Each row of a before or after table is a point. One or more steps were done to the points. Then noise was added and the rows were shuffled. The steps act on columns, c1 being the first. What was done? A step turns or swaps two columns, mirrors them in a line or flattens them onto one, adds a multiple of one to another, or multiplies or shifts one. Angles are multiples of 10 degrees, from the lower column toward the higher: turns from -170 to 170, lines from 10 to 170 but not 90. Use the fewest steps. Two steps may share a column if one is a turn and the other turns, adds or multiplies; they go together, in the order done. Otherwise the lowest column goes first.

Before, 9 rows:
-18	-16	-13
-15	-19	50
-23	-40	23
59	-23	24
13	12	20
-28	-8	-28
34	-38	-19
33	-20	-6
-2	-9	-42
After, 9 rows:
-23	-40	43
-18	-16	8
-16	-19	70
-2	-7	-22
-28	-8	-8
35	-38	2
60	-23	43
34	-20	15
13	12	40
Steps: shift c3 by 20

Before, 10 rows:
-19	-8	-10	-1	19	15
-67	11	-10	31	2	4
44	-10	-8	4	9	-22
54	30	-42	18	16	-6
-47	5	-1	25	33	22
-48	22	3	2	35	-9
45	21	-26	8	2	-30
-27	21	2	-6	1	24
-9	37	32	61	15	-15
-15	12	36	59	18	-21
After (10 x 6):
-15	12	36	59	19	-27
-20	-8	-10	-1	19	19
-47	5	-1	25	33	29
-27	20	2	-5	2	31
45	-10	-8	4	10	-29
-67	12	-10	31	2	6
55	30	-43	18	16	-8
-48	23	3	1	36	-12
45	20	-27	8	3	-39
-8	37	32	61	15	-20
Steps: multiply c6 by 1.3

Before, 11 rows:
-35	17	-17	19	-29	13	-6	-24	22
32	11	4	14	-20	10	7	-30	22
-40	17	-19	-9	2	27	29	-14	31
21	-2	8	-6	-29	11	-49	2	23
32	-10	-45	-39	-24	5	-7	-42	-10
17	-33	41	4	-4	-12	22	7	31
44	-48	23	-25	-85	23	35	17	-20
-53	55	-21	-14	-49	-11	3	-4	24
25	11	-45	1	-53	8	8	42	-44
41	21	7	-1	30	35	41	36	14
2	32	-51	8	-21	10	1	22	41
After (11 x 9):
-38	-33	23	-10	0	27	-25	-15	13
2	-52	51	5	-15	8	10	21	9
19	6	-37	3	-4	-13	-29	8	45
-54	-57	21	-12	-34	-11	-1	-3	-16
22	-12	-15	-5	-21	14	46	0	19
30	-22	-3	14	-15	9	-8	-33	12
32	15	43	-39	-18	4	13	-42	-2
40	-23	-2	-2	22	36	-41	34	-1
25	19	46	2	-38	10	-2	43	-41
-36	-28	17	20	-22	14	9	-23	7
45	52	-16	-25	-60	22	-36	16	17
Steps: mirror c2 and c9 in the line at 110 degrees; turn c3 and c7 by -170 degrees; multiply c5 by 0.7

Before (11 x 12):
20	10	-13	-37	-6	-11	-41	-28	-43	-24	20	3
0	-42	11	31	-30	3	0	-24	-43	0	33	9
-12	15	-29	-24	-6	-12	-26	-7	-26	1	45	3
14	21	-5	3	10	23	17	-6	-8	16	-17	42
53	21	-16	35	5	-28	-4	-5	6	-8	18	20
-10	19	12	32	21	45	-17	95	-42	-25	-16	23
-7	14	13	11	-12	-15	12	26	-15	-9	-35	16
6	19	-41	16	25	-24	-36	-25	-5	58	-7	20
0	-10	14	20	-4	-8	0	-27	26	-14	-14	26
19	-2	12	-54	20	9	-23	-2	11	8	15	-60
2	6	27	10	7	-25	-18	17	-34	-7	24	30
After (11 x 12):
54	19	-16	34	5	-28	-3	-5	7	-5	18	21
-9	15	14	11	-11	-16	12	26	-13	-5	-35	15
-1	-9	13	20	-2	-8	1	-26	25	-9	-13	26
-11	20	12	31	20	44	-17	96	-44	-18	-17	24
5	19	-41	15	24	-23	-35	-25	-3	39	-7	20
19	-3	11	-54	20	8	-22	-1	11	6	15	-60
13	21	-5	3	10	23	16	-5	-7	13	-17	42
-12	17	-31	-24	-7	-10	-26	-7	-26	1	44	4
2	5	28	10	7	-26	-18	17	-33	-6	23	31
20	10	-15	-38	-7	-11	-40	-29	-45	-16	20	3
-1	-42	10	31	-30	3	0	-22	-42	-2	33	10
Steps: multiply c10 by 0.7

Before, 13 rows:
-5	-22	-8	0	9	-19	28	8	0	30	10	58	-18	34	27	-23	22	18	19	-15
-6	4	23	-16	-40	-4	-2	-13	6	-57	3	-23	-16	-4	12	-5	23	-18	-23	13
4	-16	27	-18	5	-65	-1	-17	68	-24	9	-23	21	-28	-10	-23	18	-1	14	0
-20	-22	22	4	-9	-20	32	-20	-14	37	-16	-23	-9	35	26	-14	22	-29	-4	10
7	-21	-26	-13	-30	-11	-76	-13	-20	-2	9	-17	-1	-2	-44	-31	32	-95	-3	-8
11	-21	-24	15	-12	-10	15	-17	11	38	9	-13	-4	-31	36	-16	37	20	-21	1
4	19	-35	4	-13	-6	4	24	-14	6	-10	-20	47	80	-8	2	-63	15	13	-13
9	-23	-12	-15	2	-37	4	11	5	35	-9	-9	-11	27	37	8	6	16	-19	5
-28	-10	-16	-17	-21	-37	15	21	-9	-9	-2	-3	-10	21	22	-32	37	22	-17	-18
13	-24	58	3	-22	-56	30	-14	-7	34	-22	4	40	-24	14	5	-54	16	-9	-17
-1	-6	-14	-15	-11	-6	5	55	-12	31	-2	20	-11	5	21	19	36	22	53	10
-46	4	0	-3	-16	-22	-26	-21	-8	-10	-10	-3	1	-22	19	35	33	1	-23	-20
3	-25	10	-4	-22	-4	-14	54	34	31	-2	-11	12	-7	27	-31	-19	-5	-6	-9
After, 13 rows:
10	-39	-13	-1	3	-36	13	11	5	35	-9	-8	-13	24	38	7	8	16	-20	6
8	-35	-20	21	-10	-10	2	-18	10	41	10	-11	-5	-30	40	-16	35	19	-20	3
-7	5	22	-5	-39	-6	54	-13	5	-55	4	-21	-15	-9	9	-5	26	-17	-23	12
-1	-40	8	-14	-25	-7	19	55	35	32	-2	-10	11	-6	27	-31	-20	-7	-8	-8
-45	5	-1	-25	-16	-24	10	-21	-10	-10	-10	0	4	-23	17	38	35	0	-23	-21
15	-39	58	28	-23	-58	25	-17	-6	39	-23	3	42	-25	15	6	-53	16	-8	-18
-1	-9	-12	-1	-13	-5	27	57	-11	33	-3	20	-12	4	23	21	40	22	50	8
6	30	-37	5	-12	-8	9	23	-14	6	-11	-17	44	81	-7	2	-63	15	14	-16
-6	-36	-11	27	10	-18	0	11	0	30	11	59	-17	34	27	-25	21	17	20	-16
4	-25	31	-12	5	-64	13	-17	65	-25	8	-23	23	-26	-9	-23	17	-1	13	-1
9	-34	-26	-75	-34	-15	18	-13	-20	-2	11	-17	-2	-2	-44	-32	30	-91	-3	-8
-27	-20	-15	7	-23	-39	44	21	-9	-8	-2	-1	-10	21	21	-31	37	19	-19	-19
-17	-34	24	34	-9	-20	15	-21	-12	37	-16	-21	-9	38	24	-14	24	-30	-3	9
Steps: multiply c2 by 1.6; turn c4 and c7 by -70 degrees; add -1 times c5 to c7

Before, 8 rows:
-6	15	25	-9	10	6	13	-18	37	1	43	-7	-14	36	11	-45	62	12	17	13	-5	11	-17	31	9	4	-21	-29	-5	9	-3	-8
-48	34	-20	5	-4	-7	2	1	-14	7	-10	-8	10	-17	15	-3	-36	54	32	5	2	8	16	-22	-19	-6	31	12	-17	-23	-6	1
13	6	13	-1	-44	15	24	33	5	6	36	31	-34	-28	6	-42	-58	36	-10	26	0	22	-12	-5	-17	-23	-33	-21	5	30	7	51
-36	4	25	-5	-17	-14	22	-1	-46	-4	-28	37	-31	-26	25	29	-48	25	25	-6	19	-19	-8	4	10	22	5	1	-42	-45	-5	1
-49	4	1	8	11	-5	13	47	28	18	23	-21	-8	47	-9	-30	34	-11	-44	20	12	24	-12	21	31	38	-28	-6	20	22	-7	-4
-27	-13	9	-4	28	21	-14	-16	45	20	38	7	-6	47	-6	-33	56	20	-32	25	13	2	8	-10	-3	6	-22	-13	-1	17	-24	-2
-39	-4	-9	5	10	-16	30	-2	-22	-4	-14	16	23	-34	50	12	-55	32	19	2	3	-3	9	4	22	39	20	-6	-23	11	-24	-31
-55	8	-21	16	22	18	21	8	-48	13	-19	30	10	-54	59	12	-47	13	22	13	1	-20	-15	-11	3	-6	37	14	-11	-22	-2	-20
After:
-27	-14	10	-6	30	21	-11	-31	44	21	37	10	-6	48	-6	-41	55	19	-32	26	13	-2	9	-10	-2	7	-21	-12	0	15	-25	-3
-56	8	-20	16	22	18	21	16	-48	13	-18	32	8	-54	58	16	-48	12	21	14	-6	-20	-17	-10	4	-2	36	14	-11	-23	-3	-20
14	6	14	0	-43	16	23	66	4	6	36	31	-33	-27	5	-54	-57	36	-8	26	9	20	-12	-6	-16	-22	-33	-21	4	29	6	50
-5	16	27	-8	10	7	12	-36	37	0	44	-6	-15	34	10	-58	62	13	17	15	0	12	-17	32	9	4	-20	-30	-5	10	-2	-9
-37	5	25	-6	-17	-14	23	-3	-45	-5	-27	37	-33	-26	25	38	-50	24	25	-5	11	-24	-8	3	9	21	5	3	-40	-46	-5	2
-47	35	-20	6	-3	-7	3	2	-14	7	-10	-8	10	-16	15	-5	-37	54	32	5	4	7	17	-22	-19	-6	31	12	-17	-22	-7	1
-37	-3	-8	3	9	-17	30	-4	-24	-3	-14	16	23	-34	49	16	-55	30	18	2	3	-5	10	4	23	38	19	-5	-24	11	-25	-31
-48	5	1	8	9	-5	13	94	28	17	26	-21	-8	46	-10	-40	32	-11	-45	19	21	20	-12	22	32	39	-26	-7	21	23	-7	-5
Steps: multiply c8 by 2; multiply c16 by 1.3; turn c21 and c22 by -20 degrees

Before (9 x 64):
7	13	4	4	23	-1	2	15	-32	13	25	29	-15	24	-47	-29	46	31	-1	-1	25	-63	-15	52	18	-13	-25	17	-50	19	-3	1	42	51	16	10	28	34	22	31	34	6	-66	-26	-42	-15	4	2	-29	-32	-31	-44	-60	-5	-33	-7	44	-8	-18	9	-22	6	-65	14
4	-23	0	70	49	2	-44	7	1	34	27	-26	1	6	-10	29	-45	2	-6	-36	-14	15	-18	-23	17	28	-16	6	-30	-47	-7	17	20	-11	-10	-24	-27	23	13	-37	-42	17	9	-2	-31	-3	8	6	-40	11	2	10	20	-10	-11	22	-2	32	-12	1	-47	30	-5	26
26	-48	19	29	-9	1	5	41	3	14	14	-26	18	-10	-18	12	-25	-18	-2	-26	-14	2	9	-42	-13	28	15	-26	-12	-16	13	19	-7	-40	9	-33	-38	13	14	-34	-36	15	32	-18	24	-9	-25	16	-42	31	-7	29	10	-11	-10	24	7	9	36	14	-7	14	20	-24
6	-18	34	19	4	-9	-20	27	3	-22	29	-5	39	-10	6	-8	-42	6	20	-21	18	33	22	-34	10	32	-33	-23	-13	-65	31	31	-10	-49	31	-9	-7	-6	5	-7	2	-25	14	-2	11	-57	1	5	-24	4	19	51	4	-21	-14	6	13	-7	33	-19	-5	10	9	11
-8	-31	-17	47	-3	0	-10	-5	30	16	14	-9	27	9	33	32	-23	-1	-5	-13	18	36	6	2	-12	42	9	-8	-34	-17	8	-3	-19	-35	16	16	-66	-16	10	-36	-38	1	6	16	5	18	-10	3	-9	20	3	-14	29	-45	3	14	-1	7	-3	-32	-1	28	29	1
0	-8	11	38	21	20	9	0	-33	-21	2	-25	12	14	2	26	-40	18	-10	-23	-13	36	12	1	-1	6	19	-30	-16	-35	10	24	-21	-24	-4	-4	-23	-22	-2	-28	-25	3	17	5	-17	-31	16	16	-26	33	-6	8	9	-32	-23	30	-31	8	21	-10	-34	7	31	7
51	-21	38	-72	-8	-43	0	-17	-33	-80	6	84	15	71	35	-57	93	-2	-20	43	-26	-29	1	60	-37	10	-15	57	39	-24	-17	-25	-30	-48	27	-43	57	37	19	-2	-16	-1	62	34	42	-41	28	86	34	-28	-13	11	35	2	42	20	-19	-23	-18	70	3	17	-29	-12
11	17	7	-17	54	7	-21	-1	-59	13	22	8	-62	9	-44	24	-1	32	39	-2	17	-3	-1	52	-24	-54	-58	-7	-40	20	-11	-8	4	27	35	8	40	17	38	37	32	-16	-42	-30	-50	7	-35	-4	-14	5	-29	-38	-68	-7	-30	11	11	6	-22	11	-51	23	-23	-16
-2	-44	0	3	4	14	-17	-4	-22	23	-7	23	-70	13	-36	-1	8	33	10	-10	-5	-33	-29	47	-20	-50	8	-18	-44	14	-31	22	19	26	-6	13	36	40	13	14	4	-19	-31	-34	-68	29	22	-9	-24	-18	-6	-24	-62	19	-23	-41	-12	-15	-21	2	3	31	-25	16
After:
-9	-29	-18	47	-4	2	-9	-6	31	17	15	-10	27	8	33	33	-20	1	-5	-10	19	34	7	0	-13	-44	11	-7	-35	-18	9	-4	-22	-34	14	20	-67	-15	11	-38	-41	0	-33	16	5	20	-8	7	-9	-7	17	-13	30	-42	6	14	-3	13	-49	-33	-1	-6	32	2
52	-20	38	-69	-7	-44	-1	-19	-31	-78	12	82	15	73	36	-60	92	-3	-19	45	-24	-29	4	61	-39	-38	-17	57	40	-25	-12	-26	-30	-48	26	-43	57	35	18	0	-17	-3	19	32	44	-42	30	88	34	21	-20	7	35	4	42	20	-21	-22	-69	72	3	-48	-31	-10
-2	-44	0	1	2	16	-18	-5	-21	22	-7	22	-70	15	-37	0	9	33	12	-10	-4	-35	-30	46	-22	59	7	-17	-46	16	-30	22	21	25	-8	14	38	40	11	14	4	-16	-23	-33	-70	30	23	-10	-22	15	-17	-23	-64	17	-23	-41	-15	-16	-71	3	3	-17	-25	16
13	14	5	-17	53	9	-23	-2	-58	11	21	11	-62	12	-42	23	-1	30	37	-2	17	-4	-3	49	-23	67	-59	-7	-40	21	-9	-9	6	27	34	6	42	19	37	41	30	-14	-23	-29	-51	7	-34	-2	-14	26	13	-38	-69	-9	-30	12	13	7	-72	10	-50	-5	-21	-15
-1	-7	9	41	22	15	9	1	-33	-21	3	-26	12	16	4	26	-40	17	-9	-23	-13	36	14	-1	0	-15	17	-30	-18	-36	10	24	-23	-26	-6	-1	-23	-22	-3	-29	-23	1	3	4	-19	-33	18	14	-30	-7	32	6	8	-30	-21	30	-29	6	-30	-11	-35	-12	29	10
28	-48	19	31	-9	1	4	41	6	14	13	-23	18	-13	-19	11	-23	-20	-3	-28	-16	-2	10	-43	-14	-41	16	-28	-14	-16	16	16	-9	-41	11	-35	-40	11	13	-37	-36	16	-1	-16	27	-10	-27	16	-41	-7	30	28	11	-11	-10	25	4	9	-13	15	-7	-21	18	-26
4	-20	31	18	4	-9	-23	27	4	-21	29	-3	40	-9	8	-6	-40	6	23	-24	19	28	19	-34	8	-33	-35	-22	-15	-66	30	32	-11	-47	28	-9	-10	-4	6	-5	2	-25	-8	-1	11	-58	1	6	-24	-17	-3	47	5	-19	-15	7	13	-5	-14	-19	-4	-5	11	14
3	12	6	1	24	-1	3	14	-31	12	28	25	-15	26	-46	-28	45	30	-1	-1	24	-65	-16	52	16	41	-23	14	-46	17	-6	3	37	47	14	9	29	37	19	35	33	7	-40	-29	-43	-17	2	0	-28	43	-18	-43	-61	-4	-29	-6	44	-7	-67	9	-21	34	-63	14
5	-25	0	71	52	1	-45	6	0	35	26	-28	2	5	-10	29	-44	-1	-4	-35	-10	17	-21	-22	17	-30	-17	7	-29	-45	-4	17	19	-11	-7	-25	-28	23	13	-37	-44	16	-29	-2	-29	-1	9	7	-40	-6	7	8	19	-13	-11	21	-4	32	-62	-2	-48	-16	-6	26
Steps: turn c26 and c43 by 150 degrees; turn c43 and c62 by 130 degrees; turn c50 and c51 by 110 degrees; shift c59 by -50

Before (14 x 64):
40	-12	31	-28	-26	21	-20	49	-14	40	7	-28	-7	17	7	-24	-20	-13	-17	32	36	13	16	-2	27	10	-1	-7	11	48	-11	39	-41	-20	-14	-6	-17	34	38	-3	21	-5	-22	-50	-2	10	-29	2	18	-44	37	-61	42	-1	17	1	45	-23	19	10	13	-56	0	-25
-67	-2	86	35	15	-11	11	22	-9	-30	27	6	15	-28	-52	-21	7	-5	8	34	-7	34	5	-36	-13	11	33	21	5	51	1	7	-16	18	-23	9	-48	7	16	3	-9	55	-59	-29	1	0	24	31	-45	27	30	9	-44	22	-15	86	1	-45	18	4	-31	-46	-11	33
-1	4	27	-9	28	30	44	41	7	8	49	-24	-28	45	-22	1	8	-38	-21	-28	16	-23	-11	3	13	-26	33	19	-5	21	8	34	-7	-22	6	-25	9	35	71	-29	-21	-13	10	20	54	-33	10	20	0	4	1	-16	18	-12	26	14	33	-1	-16	6	-14	39	-11	15
-1	-23	3	40	-6	-8	45	6	44	-6	0	20	54	56	1	13	-15	-25	-18	56	-16	58	-9	-13	22	7	21	10	12	21	14	22	2	-2	40	-9	15	-5	29	-44	34	-9	-13	5	-14	9	-26	-6	-45	-38	-3	-23	4	-35	-12	23	-11	33	-34	46	-21	30	3	-27
22	-10	43	-24	-14	-8	41	59	14	6	1	10	9	4	-24	0	14	-4	16	21	-20	11	-10	-12	26	-54	7	-48	3	45	-55	-64	-45	0	25	1	10	48	-11	40	21	-3	-4	22	15	-22	37	42	21	0	-16	-18	14	44	-2	4	-59	-5	-31	-8	-10	-38	22	8
2	57	77	-23	-23	-14	11	28	-47	-7	19	-35	48	13	2	6	-17	2	-6	42	-69	0	20	0	1	-40	-20	-20	-3	16	4	24	-28	-23	-28	54	18	25	26	-7	55	31	6	-11	-12	1	20	37	19	6	2	-32	30	30	48	13	22	6	-25	-11	-39	-14	5	11
-3	19	12	31	-2	-52	-14	5	-10	-1	-13	-35	-45	34	32	-14	-38	-18	-13	31	17	-6	-4	-25	31	11	2	-2	-26	45	-38	-41	-22	23	44	-20	-13	-48	-10	-16	-46	-23	16	-4	22	32	16	46	-7	21	-36	-27	-12	23	-27	19	26	6	0	13	-47	23	-40	42
-25	8	15	21	13	9	39	92	22	33	-4	30	14	8	40	-19	-32	-4	12	8	30	12	27	-6	9	-22	-68	20	25	24	-22	-33	12	38	21	-23	10	-37	10	-22	-30	13	-27	-16	6	13	15	52	-27	20	4	-26	-21	23	14	-17	-28	-17	16	-39	-48	-19	-7	41
42	41	48	27	16	10	-6	25	-9	-21	13	-22	4	0	48	-9	27	-24	-4	11	-16	-26	-40	-26	2	-17	12	-48	-2	34	2	4	-2	24	-22	1	19	39	19	-26	-18	-2	7	-55	-13	-6	-5	15	32	1	-8	-53	-8	29	26	46	-7	-2	3	3	-10	1	-4	-8
-35	-1	-9	0	23	-18	7	61	-19	24	-6	-18	-14	24	-17	2	-5	-23	-30	-31	-11	-16	28	-40	-7	-3	-34	38	31	66	-48	9	2	-62	0	7	-28	4	3	-40	29	-33	-11	18	7	-35	43	9	-9	-6	13	-8	-34	-23	2	-24	13	-23	-22	5	44	25	15	-19
45	42	26	2	-19	9	-30	54	25	33	-17	34	-20	43	22	1	-2	12	13	29	-2	-29	30	24	-19	13	-38	-17	21	-6	-33	-14	-36	-38	14	8	-5	27	7	-52	30	-12	-1	-10	-46	21	-54	21	-14	17	-21	12	63	-2	15	-41	-78	-7	10	37	-51	22	24	-32
-20	33	17	-4	-1	-5	-44	43	24	45	20	4	43	-48	3	-34	15	-3	35	-8	15	-9	-6	46	-13	20	-74	17	20	81	-39	1	17	-29	10	-51	-18	3	-21	10	42	13	9	20	-3	5	44	-4	-24	36	7	-11	-11	29	-28	31	10	8	40	-5	-63	-2	-6	-19
2	5	-17	-36	36	28	-8	41	30	-35	-20	24	20	70	-3	14	-21	-30	10	-11	23	-60	56	17	2	5	-3	-9	59	-3	9	11	-38	-45	-10	-36	3	-9	-1	-21	30	-19	-21	-3	23	0	-4	36	3	-24	11	-64	-2	39	27	-29	1	0	71	44	-30	37	49	4
-22	16	3	40	-4	-23	1	46	10	47	25	19	-32	13	17	13	-30	-39	-9	-2	12	-7	4	-18	-9	3	-29	19	29	14	-22	-16	-7	-30	-9	-37	2	22	-18	-5	-16	-26	16	10	1	23	35	13	-18	36	23	-10	-24	28	14	60	-27	3	30	20	-52	-39	-5	25
After:
-22	16	5	42	-2	-26	-8	46	11	46	26	18	-32	13	16	13	-30	-38	-10	-1	11	-8	5	-18	-8	4	-31	18	29	13	-23	10	-6	-31	-9	-36	2	21	-18	-5	-15	-26	15	10	0	20	35	12	-19	-35	23	-11	-24	29	-18	59	-27	5	31	20	-52	-39	-4	25
-24	10	15	22	13	8	-43	91	22	33	-3	30	14	7	40	-18	-32	-3	12	8	29	12	27	-7	8	-22	-68	21	25	26	-21	26	12	39	21	-22	10	-37	10	-22	-31	13	-27	-16	6	13	14	51	-28	-14	4	-25	-22	23	-27	-15	-29	-18	16	-37	-48	-20	-5	42
21	-10	43	-22	-14	-8	-41	58	14	6	3	11	10	2	-24	0	14	-5	15	21	-21	11	-9	-12	27	-54	7	-47	3	47	-53	60	-44	0	26	2	11	47	-12	41	22	-3	-5	20	15	-21	35	42	22	8	-17	-17	15	44	-21	3	-59	-6	-30	-8	-11	-38	23	9
-2	3	26	-8	27	30	-43	40	8	11	49	-23	-28	46	-21	1	7	-39	-19	-27	18	-23	-11	3	13	-25	33	19	-6	22	8	-41	-6	-22	6	-25	8	36	71	-28	-21	-13	9	21	54	-34	12	20	0	4	1	-17	18	-11	-15	16	32	-1	-17	7	-13	39	-12	15
1	4	-18	-37	36	28	12	41	29	-35	-20	24	20	71	-3	14	-22	-30	10	-10	24	-60	57	16	3	5	-4	-10	60	-4	8	-22	-37	-46	-10	-38	3	-9	0	-21	31	-18	-22	-2	23	-1	-3	37	3	23	10	-65	-3	38	-21	-29	0	0	71	46	-29	36	48	5
-66	-3	87	35	15	-10	-17	23	-8	-31	28	7	13	-28	-52	-22	7	-5	7	35	-5	36	5	-36	-12	11	32	21	5	51	2	-4	-16	18	-23	8	-49	7	17	4	-8	55	-60	-30	1	-1	25	32	-44	-24	30	9	-45	22	18	88	1	-44	18	4	-32	-45	-12	32
-3	18	13	30	-2	-52	9	6	-11	1	-13	-35	-46	34	33	-15	-38	-18	-13	31	17	-6	-4	-25	30	10	2	-2	-25	46	-38	48	-22	22	43	-21	-14	-49	-10	-15	-47	-23	16	-4	23	33	16	46	-7	-23	-37	-27	-10	22	12	19	26	6	0	13	-46	23	-40	42
1	57	77	-23	-23	-15	-10	28	-47	-7	20	-36	48	12	2	6	-17	2	-6	41	-71	1	18	0	2	-41	-19	-21	-4	14	4	-40	-28	-23	-29	53	19	25	26	-7	55	33	7	-11	-11	2	21	37	18	-5	1	-33	30	30	-38	13	20	7	-24	-11	-40	-15	6	10
41	40	49	27	17	9	4	23	-8	-20	13	-22	4	1	48	-10	28	-22	-3	12	-16	-28	-40	-25	2	-19	12	-47	-1	34	3	-12	-1	24	-23	0	19	39	19	-26	-17	-1	7	-56	-13	-7	-4	16	32	-3	-6	-53	-9	28	-22	46	-7	-1	2	2	-11	1	-4	-8
-35	1	-10	-1	22	-19	-5	59	-18	23	-6	-18	-15	24	-19	3	-6	-24	-30	-31	-11	-16	29	-39	-7	-4	-34	38	31	66	-49	-8	2	-62	1	8	-28	4	2	-39	27	-31	-10	18	7	-35	42	9	-10	7	14	-9	-34	-23	1	-24	13	-21	-22	5	44	27	14	-19
46	43	25	1	-18	7	25	54	24	33	-17	34	-20	44	20	1	-2	12	13	29	-2	-30	30	25	-19	11	-38	-17	22	-7	-32	9	-35	-39	14	8	-5	27	8	-52	30	-12	-3	-11	-47	21	-53	20	-13	-21	-20	12	63	-1	-21	-42	-77	-7	11	38	-50	23	25	-31
-20	33	17	-6	0	-5	37	43	24	45	20	4	43	-48	5	-35	15	-4	34	-7	14	-8	-4	47	-14	19	-75	16	19	79	-40	9	17	-28	10	-50	-17	4	-21	12	43	13	7	20	-4	5	44	-3	-25	-44	8	-12	-12	30	27	30	10	8	40	-6	-63	-1	-6	-19
41	-12	29	-27	-26	21	26	50	-15	40	7	-27	-8	18	7	-25	-19	-12	-17	32	36	14	16	-2	28	10	-1	-8	9	47	-11	-41	-40	-19	-14	-7	-16	35	39	-3	21	-5	-22	-50	-2	9	-28	1	18	39	38	-61	41	0	-5	2	44	-24	18	8	13	-57	-1	-24
-1	-24	3	39	-7	-7	-39	6	43	-6	-2	18	53	56	0	13	-15	-25	-18	57	-16	57	-8	-13	22	8	21	10	12	21	15	-16	1	-3	40	-9	15	-3	30	-44	34	-9	-12	5	-15	10	-25	-7	-44	46	-5	-23	5	-36	20	22	-13	33	-33	47	-22	31	4	-27
Steps: turn c7 and c50 by 170 degrees; turn c32 and c55 by 160 degrees
